Every row gives one point. The points of each table are mixes of a few directions, plus a little noise. How many directions does each table use, and how many do they share? Where both have some left over, give the other angles between the two spaces (their principal angles), to ten degrees, smallest first.

First (4 x 3):
73 -79 -1

-33 35 0

-17 19 0

-25 25 0
Second (5 x 3):
-57 56 -32

41 -29 85

-12 9 -22

18 -21 -8

10 -15 -22
Directions: first 1, second 2, shared 1

First (10 x 8):
4 -4 -2 3 -1 5 -1 -2

-13 12 7 -11 3 -18 2 7

5 -4 -2 4 -1 7 -1 -3

-20 20 11 -17 4 -29 2 12

-13 12 7 -11 3 -18 1 8

-18 17 9 -15 4 -24 2 10

-17 16 9 -14 3 -23 2 9

4 -3 -2 3 -1 4 0 -2

89 -83 -46 74 -18 121 -11 -50

-18 18 9 -16 4 -25 2 11
Second (7 x 8):
-6 -14 -16 -19 3 -43 -20 18

-6 -16 -20 -22 4 -51 -24 22

15 34 40 45 -7 104 50 -44

-7 -16 -18 -21 3 -47 -22 20

3 7 7 9 -1 19 10 -8

0 0 1 1 0 1 1 0

2 6 7 8 -2 18 8 -8
Directions: first 1, second 1, shared 0; angles 60

First (11 x 11):
3 -12 -33 6 11 -14 -15 -1 17 7 6

3 -10 -26 6 9 -11 -12 -1 14 6 5

-14 44 114 -22 -40 50 53 6 -62 -24 -21

-5 15 40 -8 -14 18 19 3 -21 -9 -7

3 -11 -30 6 11 -13 -14 -2 16 7 5

3 -9 -27 4 9 -11 -12 -1 15 5 5

5 -13 -35 7 12 -15 -16 -1 18 7 7

-14 46 121 -23 -42 52 56 6 -65 -25 -22

5 -12 -34 6 12 -15 -16 -2 19 7 6

6 -14 -40 7 13 -17 -18 -3 21 8 8

7 -20 -51 10 17 -22 -23 -3 28 11 10
Second (10 x 11):
9 -30 -79 15 27 -35 -36 -4 43 16 15

-8 25 64 -12 -22 28 30 3 -35 -13 -12

11 -34 -90 17 32 -40 -42 -4 49 18 17

2 -7 -18 4 6 -8 -8 -1 10 4 3

9 -27 -71 14 24 -31 -33 -4 39 15 13

-7 22 57 -11 -20 25 27 3 -31 -12 -11

2 -7 -18 3 6 -8 -8 -1 10 4 3

-7 22 57 -11 -20 25 26 3 -32 -12 -11

-6 19 49 -10 -17 22 23 2 -27 -10 -9

-5 18 48 -9 -17 21 22 2 -26 -10 -9
Directions: first 1, second 1, shared 1

First (8 x 14):
-32 19 -14 39 26 24 -9 -47 -52 39 23 15 -20 26

33 -20 13 -39 -27 -24 9 48 55 -39 -24 -15 20 -27

-32 19 -14 40 26 22 -8 -48 -53 37 22 16 -20 26

39 -23 17 -46 -32 -28 11 58 63 -45 -27 -18 24 -32

-58 34 -25 69 47 41 -16 -85 -94 68 42 27 -35 47

-16 10 -7 20 13 11 -3 -23 -25 18 11 7 -10 13

55 -33 23 -67 -45 -39 15 82 89 -66 -40 -26 33 -44

12 -7 5 -14 -8 -9 3 17 17 -13 -8 -4 7 -8
Second (11 x 14):
-42 -38 121 -46 18 -39 27 -19 -68 2 21 13 12 -60

0 -41 -77 26 8 35 38 47 10 9 4 14 19 25

11 18 -31 11 4 -12 15 7 10 -8 -1 -11 15 39

23 20 -52 23 -12 18 -73 -4 50 -5 0 -21 -37 5

26 8 -84 38 3 12 -17 24 39 -3 6 -23 -7 40

13 21 -64 11 -15 39 24 17 25 4 -29 19 9 36

8 -13 -69 10 14 47 -11 41 24 8 0 -10 -39 -4

-48 27 110 -91 37 -51 40 -22 -72 -26 14 -11 -10 -23

27 -18 27 54 -17 -42 -36 -27 12 10 14 -14 25 -4

-62 -11 110 -66 -25 -33 -13 -62 -42 -18 11 53 40 -44

46 31 9 30 -14 26 4 -3 15 30 -42 -6 -26 -13
Directions: first 1, second 6, shared 0; angles 90

First (10 x 20):
7 25 81 74 78 86 18 18 6 42 71 77 84 -93 21 -95 86 -39 7 -43

-4 -1 -15 31 -20 50 16 5 68 -7 28 -1 -16 9 -20 -18 29 -31 -11 -77

17 -45 72 -109 -62 14 -20 29 16 55 30 5 13 92 -77 67 -49 21 11 46

-8 7 -50 32 -9 0 9 -11 27 -31 -14 -22 -31 -2 10 -6 9 -11 -11 -41

-6 -3 -54 2 -34 -13 4 -9 30 -31 -21 -33 -46 29 -7 20 -14 -1 -11 -28

-6 6 -36 -5 8 -57 -8 -17 -44 -24 -44 -23 -18 -6 27 15 -26 21 2 41

6 -9 26 -42 -2 -23 -13 5 -33 18 -6 3 13 17 -10 24 -25 22 9 51

-3 20 -8 19 47 -42 -5 -13 -64 -9 -28 4 16 -48 46 -16 -1 16 7 48

-5 -20 -36 -17 -65 21 8 3 72 -15 4 -30 -50 63 -44 31 -13 -14 -13 -55

2 20 17 16 59 -35 -8 -10 -75 5 -18 19 36 -59 47 -23 5 18 12 59
Second (10 x 20):
12 -7 48 -33 9 4 -2 32 30 5 25 18 5 10 -34 44 24 -9 6 -2

-6 27 -59 44 40 -46 14 7 39 -80 -31 -20 -56 -42 23 36 52 -23 -9 -49

5 -26 55 -42 -39 45 -13 -9 -40 79 29 19 55 41 -21 -37 -53 23 9 49

-3 -9 4 -5 -23 20 -5 -19 -33 35 2 1 24 15 6 -39 -36 15 2 24

-10 23 -65 47 27 -36 12 -9 17 -62 -34 -23 -44 -35 32 8 29 -13 -9 -36

8 8 13 -7 30 -21 5 34 49 -39 6 6 -25 -13 -19 61 50 -20 0 -28

-4 -22 22 -18 -50 45 -12 -35 -66 79 11 6 54 36 4 -75 -75 31 5 53

26 -6 88 -60 38 -11 0 80 87 -21 45 33 -11 6 -71 119 77 -29 10 -24

-6 -8 -8 3 -26 19 -5 -28 -41 34 -4 -3 23 12 14 -50 -42 17 0 24

-23 20 -99 70 -5 -19 8 -54 -42 -31 -51 -36 -24 -28 65 -67 -27 8 -13 -10
Directions: first 3, second 2, shared 1; angles 70

First (8 x 32):
10 27 56 -34 26 -16 10 -31 18 7 1 -3 -1 -12 -7 -16 22 -8 54 -8 -7 -11
 -27 30 -10 4 39 13 -13 26 31 -13

12 25 57 -42 30 -21 6 -31 20 15 12 6 -1 -22 -7 -16 13 -13 62 -3 9 -15
 -26 28 -33 -3 31 18 -3 24 31 -15

-20 3 -61 -4 -86 18 64 2 4 -25 21 32 9 22 56 -12 -7 27 -67 12 41 -12 24
 -86 -2 4 -106 0 121 -29 26 -13

16 6 38 -63 34 -23 30 -34 26 28 -5 -8 -10 -5 12 -22 -9 -27 21 9 20 -37
 -4 43 -26 8 -14 45 20 29 53 -11

-19 -9 -53 53 -48 30 10 21 -24 -31 -20 -9 6 38 12 8 10 25 -61 -4 -30 23
 17 -37 60 16 -19 -26 3 -22 -21 5

-14 -27 -57 80 -13 17 -57 31 -74 7 -3 0 9 21 -23 11 -21 -9 -20 23 -25 49
 18 -15 15 18 15 -16 -50 -33 -58 -5

-4 0 0 32 3 4 -40 20 -10 -9 13 9 6 -18 -24 19 6 11 20 -10 -9 24 -9 -11
 -4 -17 37 -31 -35 -12 -42 10

18 -25 20 -22 55 -10 -23 21 42 9 -18 -25 -16 -23 -19 29 -15 -7 -10 -20 1
 -22 6 48 0 -31 17 -4 -42 16 -21 40
Second (10 x 32):
11 -14 -29 45 -1 0 -23 4 -42 39 -43 1 -4 52 34 -24 -12 -35 -28 17 -37 14
 17 22 31 56 -16 -3 -27 16 -2 -4

-24 2 10 34 -22 9 -4 -3 -32 -24 26 2 16 -22 -36 4 5 32 36 15 19 39 -18
 -31 -21 -4 40 -7 -12 -31 -16 -26

12 61 -1 -79 -23 11 9 -26 -11 10 53 62 3 -19 21 -31 36 -40 54 -20 -38
 -25 -2 -27 -27 -14 -42 21 69 -1 41 -11

-5 19 -55 82 8 -59 -32 -4 16 0 -21 -30 15 106 28 9 1 -18 -69 22 -11 -6
 -14 -6 71 33 36 -25 -27 53 -35 -12

24 24 46 -64 -35 40 43 1 34 1 -16 54 -16 -41 56 -27 42 11 28 -56 -33 -19
 3 -10 -4 -1 -59 -30 57 7 49 31

1 -50 -3 -18 30 15 -10 22 -12 10 1 -19 -13 -42 -37 21 -42 -2 -6 12 27 1
 25 26 -35 -26 -15 27 -19 -31 -15 17

-24 -24 -60 42 34 -38 -53 15 -17 -12 48 -39 15 12 -66 48 -48 -7 -31 45
 49 7 3 -11 -19 -40 40 25 -33 -22 -66 -14

17 -21 10 -37 -3 23 10 33 43 -2 -12 18 -18 -41 23 15 -4 14 -22 -37 6 -21
 21 -1 -10 -32 -52 -24 28 -6 -3 49

-1 19 57 -24 14 -11 47 -41 26 -12 -20 -30 0 8 -4 -18 25 15 28 -2 0 -11
 -28 30 17 19 39 20 -9 27 49 -22

-10 -18 26 22 -1 9 11 -1 -6 -13 -13 -19 1 -14 -20 3 -3 30 12 7 17 22 -9
 6 -3 7 28 -4 -25 -11 -1 -8
Directions: first 5, second 6, shared 3; angles 40, 60

First (10 x 32):
-2 -2 -10 -27 -53 18 -21 -78 -54 -9 -12 6 16 19 -59 33 -55 -28 -16 39 -4
 18 -32 -8 -15 26 -64 -103 -33 -53 -92 33

-22 32 23 -37 71 38 0 0 18 49 -20 -23 -25 -37 75 -5 29 3 -14 16 -1 -55
 33 -27 -16 31 2 68 6 15 31 36

-18 23 7 21 23 16 0 39 -15 14 -10 0 11 6 -21 4 4 2 19 18 5 5 27 4 44 -29
 38 17 14 -20 1 -17

22 -39 -10 -7 -90 -12 -23 -78 -34 -14 7 -3 32 18 -68 31 -36 -26 -22 9
 -13 29 -49 4 -40 -13 -38 -105 -50 -8 -69 22

-15 0 8 30 55 15 -23 6 -32 15 -37 -19 -31 -27 2 50 -11 4 -1 -24 47 -3 24
 3 34 40 24 51 -22 -21 45 21

24 6 38 24 52 -33 16 83 68 -10 54 -6 -7 -22 35 -54 31 29 4 -42 -31 -19
 39 20 16 -71 50 82 58 81 81 -73

-11 9 -48 -3 -46 2 30 7 -22 -31 -9 41 11 48 -20 -17 -16 -4 35 34 6 33
 -30 -2 16 26 -35 -56 24 -66 -63 -6

-8 11 20 -5 29 13 3 27 35 45 1 -25 15 -11 38 -17 60 7 0 4 -14 -28 25 -9
 -12 -47 60 60 -2 50 41 1

22 -41 -23 29 -11 -45 35 58 76 -15 23 5 -1 8 61 -48 84 35 18 -56 6 5 -22
 19 -25 -27 61 77 11 74 88 -25

10 -3 -11 -20 -28 -7 -14 -61 -45 -44 3 23 -17 -1 -41 24 -89 -16 -21 7 -2
 16 -24 -2 -4 60 -98 -84 0 -52 -66 12
Second (10 x 32):
-19 11 -54 79 -21 -18 23 68 -74 -59 0 46 -6 58 -65 8 -34 0 75 2 31 79
 -22 26 93 18 17 -58 56 -97 -27 -48

-16 18 -7 -47 -55 37 -7 -61 -31 33 -12 -8 40 29 -27 8 0 -33 -6 67 -28 -3
 -22 -26 -34 -12 -28 -85 -30 -29 -90 41

-1 -11 -27 5 -2 -7 36 51 55 3 -9 20 15 17 32 -33 49 28 20 -3 19 0 9 5 5
 -20 41 65 7 13 31 -19

-18 23 7 44 42 -5 -6 31 -51 3 22 -26 -48 -4 45 1 35 -14 37 -29 -12 7 -22
 -5 10 34 32 -3 41 7 55 14

-17 -19 0 -65 -9 56 -27 -90 12 76 -77 -29 25 -22 19 52 23 -8 -50 39 37
 -43 11 -34 -59 32 -6 33 -109 -2 -24 98

25 -1 0 8 -3 -41 33 51 50 -44 52 24 -5 7 18 -60 4 20 12 -25 -30 4 -3 17
 4 -32 -8 12 60 35 22 -64

49 -23 45 19 43 -56 -4 39 65 -56 48 13 -23 -49 -12 -23 -54 34 -36 -70 -9
 -11 43 37 23 -38 -17 61 37 63 62 -84

-32 20 33 -10 16 58 -53 -55 -61 79 -45 -55 24 -17 -34 69 7 -33 -21 41 5
 -17 22 -23 -6 -16 40 -18 -70 -12 -24 67

-4 -10 -20 -25 -18 11 2 -38 -4 4 -22 5 -7 3 20 9 2 -5 -8 10 14 -6 -21
 -14 -28 47 -33 -11 -24 -18 -19 40

33 -9 23 -8 7 -36 4 6 40 -40 43 11 -14 -22 4 -30 -32 12 -23 -32 -26 -10
 6 15 -9 -14 -39 5 32 40 15 -44
Directions: first 6, second 6, shared 5; angles 80

First (11 x 32):
-39 -18 -7 29 6 -21 28 -69 -40 23 -23 -26 24 18 -14 28 -16 40 50 -11 11
 -10 55 -32 -21 13 -13 27 26 17 63 -19

19 71 44 30 4 48 11 1 10 -21 17 53 -10 -59 36 5 9 -5 -58 11 -5 8 -61 -18
 -21 -20 -30 24 -54 28 -35 80

-6 24 -18 1 6 -13 10 -2 -9 -5 -2 -5 -21 14 -5 7 17 -9 2 -29 -38 16 14
 -13 -2 2 19 -13 30 -24 -9 -27

21 27 -13 -21 8 -5 -12 48 21 -19 10 14 -36 10 -1 -17 28 -32 -30 -16 -39
 14 -19 22 16 -12 26 -34 6 -29 -42 -17

27 -33 -5 -34 -29 4 -31 55 24 -2 12 -6 4 -6 9 -24 -12 -37 -11 22 18 6
 -31 24 22 18 10 -20 -4 -18 -49 4

24 19 39 -10 32 27 -14 15 41 -14 13 48 2 -27 7 -18 3 27 -37 39 30 -29
 -31 50 3 -53 -24 14 -83 40 23 55

-16 -44 -24 -1 -40 -14 -1 -8 -31 20 -10 -42 22 12 -3 10 -23 -19 35 -6 10
 15 14 -32 0 49 7 -1 52 -20 -18 -29

-56 28 -4 50 60 -29 55 -108 -42 14 -29 -7 0 29 -30 41 12 80 47 -31 -16
 -21 85 -29 -37 -30 -13 33 13 31 121 -26

19 -70 -21 -57 6 -25 -41 53 36 5 -2 -18 3 34 -24 -35 -8 -5 13 28 30 -21
 10 69 39 -7 22 -34 -5 -15 11 -40

-20 -18 5 29 -33 11 14 -41 -34 17 -10 -21 34 -19 10 22 -27 6 25 5 24 8 0
 -48 -19 33 -23 33 17 13 3 15

27 17 -1 -18 -14 9 -16 52 22 -15 17 13 -18 -11 13 -16 14 -40 -37 -3 -20
 16 -39 11 15 2 13 -23 -3 -25 -61 6
Second (10 x 32):
-6 -37 -43 -25 24 -32 25 8 2 21 14 -56 -36 76 -60 -37 33 12 25 -3 -17 4
 56 19 45 9 36 -2 30 -56 3 -40

-14 16 7 23 -12 -11 46 0 -20 -6 16 2 -13 -4 30 6 -5 -4 -17 -2 13 13 8
 -28 1 15 17 2 27 -16 2 10

-15 63 25 17 30 34 79 10 -14 -9 61 30 -82 4 18 -22 37 1 -69 32 24 12 5
 -16 26 -22 34 25 -17 -39 -31 79

5 -29 -30 -34 23 -6 -18 7 14 14 1 -30 -21 47 -53 -26 24 4 21 1 -18 -5 27
 30 26 -8 13 -5 0 -25 -5 -29

4 0 16 47 -29 -24 30 -23 -4 -1 -14 -4 52 -29 35 17 -32 23 8 -17 10 4 -13
 -30 -20 28 -31 19 6 30 36 7

11 -15 5 39 -17 -30 27 -27 8 7 -16 -22 52 -8 4 0 -21 38 21 -15 1 -2 -4
 -14 -8 23 -37 29 -6 27 42 2

-2 -28 -26 -56 6 8 -77 24 3 1 -20 -1 -11 17 -27 7 6 -40 24 -4 -20 -7 7
 31 0 -12 21 -45 17 -10 -26 -55

24 46 45 9 19 64 -31 -10 26 -11 1 58 10 -58 10 3 5 12 -38 27 11 -18 -59
 15 -24 -45 -50 32 -92 57 -14 82

-8 21 21 38 -23 -10 41 -10 -15 -9 5 12 16 -28 46 16 -19 4 -16 -6 17 9
 -11 -34 -14 18 -5 10 13 9 13 20

2 -37 -21 -56 -20 7 -120 22 1 -7 -48 13 32 -18 -1 38 -25 -54 39 -17 -20
 -10 -18 26 -30 -5 1 -64 24 24 -19 -78
Directions: first 4, second 4, shared 1; angles 40, 50, 70

First (9 x 32):
0 -1 -1 0 0 0 0 0 0 0 0 0 0 0 0 0 0 0 0 0 0 0 0 0 0 0 0 0 0 0 0 0

-6 -42 -45 8 2 -10 -28 11 -1 -6 14 16 -12 27 -6 32 11 17 20 5 30 -15 -10
 -21 -7 13 -21 16 12 19 -18 24

-8 -55 -59 10 2 -13 -36 15 -2 -8 18 22 -16 35 -8 42 15 23 26 6 40 -19
 -13 -28 -9 17 -28 21 16 26 -23 32

-8 -57 -60 11 2 -13 -38 15 -2 -8 19 22 -17 36 -8 43 15 23 27 6 41 -20
 -13 -29 -9 18 -29 21 16 26 -24 33

16 113 121 -22 -5 26 75 -31 4 17 -37 -45 33 -72 16 -87 -31 -47 -54 -12
 -82 40 27 58 19 -36 57 -43 -32 -52 48 -66

1 5 6 -1 0 1 4 -1 0 1 -2 -2 2 -3 1 -4 -1 -2 -3 -1 -4 2 1 3 1 -2 3 -2 -2
 -3 2 -3

6 47 50 -9 -2 11 31 -13 2 7 -16 -19 14 -30 6 -36 -13 -19 -22 -5 -34 16
 11 24 8 -15 24 -18 -13 -22 20 -28

-6 -43 -46 8 2 -10 -28 12 -1 -6 14 17 -13 27 -6 33 12 18 20 5 31 -15 -10
 -22 -7 14 -22 16 12 20 -18 25

4 31 34 -6 -1 7 21 -9 1 5 -10 -12 9 -20 4 -24 -9 -13 -15 -3 -23 11 7 16
 5 -10 16 -12 -9 -15 13 -18
Second (9 x 32):
-48 38 -15 -23 -38 40 22 25 0 7 -30 13 -1 0 -39 23 17 17 0 -22 22 53 11
 -10 -42 -67 -4 4 -8 28 -35 -6

14 -15 -5 4 -7 14 -5 6 -10 -7 30 26 -1 -19 0 -16 16 -14 12 6 11 -2 4 -1
 0 14 -10 -15 17 -34 44 -10

-13 31 -40 -27 -28 50 19 29 -13 14 -22 7 24 5 -21 17 28 11 -43 -42 -20 4
 26 11 -41 -67 -3 70 -19 19 -61 4

33 -17 21 30 40 -33 -61 -29 -18 13 18 -10 -7 -34 27 -6 -21 -49 18 55 19
 -21 -34 6 50 26 21 -46 33 -4 12 4

17 -26 6 -1 11 -5 -15 -2 -7 -9 19 12 -4 -9 -5 -11 9 -6 9 -6 4 -10 15 0 5
 23 -5 -4 6 -26 55 -17

-31 16 7 -2 -42 15 35 8 35 16 -41 -14 5 38 -6 0 10 43 -24 -38 2 8 20 -3
 -24 -6 -13 51 -42 29 -15 17

22 -36 30 3 72 -73 -27 -31 4 -26 2 -31 -17 13 10 8 -42 1 20 11 -23 -23
 -5 -3 37 50 20 -29 -3 -1 29 -16

18 -19 34 31 20 -43 -18 -30 20 8 -2 -27 -8 11 34 -15 -25 -5 7 26 4 -28
 -21 1 40 55 7 -16 -2 5 19 17

-12 27 -39 -12 -27 35 50 27 -8 -19 25 27 10 -4 2 0 8 2 0 8 -20 18 -16 -2
 -22 -30 -13 -16 17 -17 -48 7
Directions: first 1, second 6, shared 0; angles 90
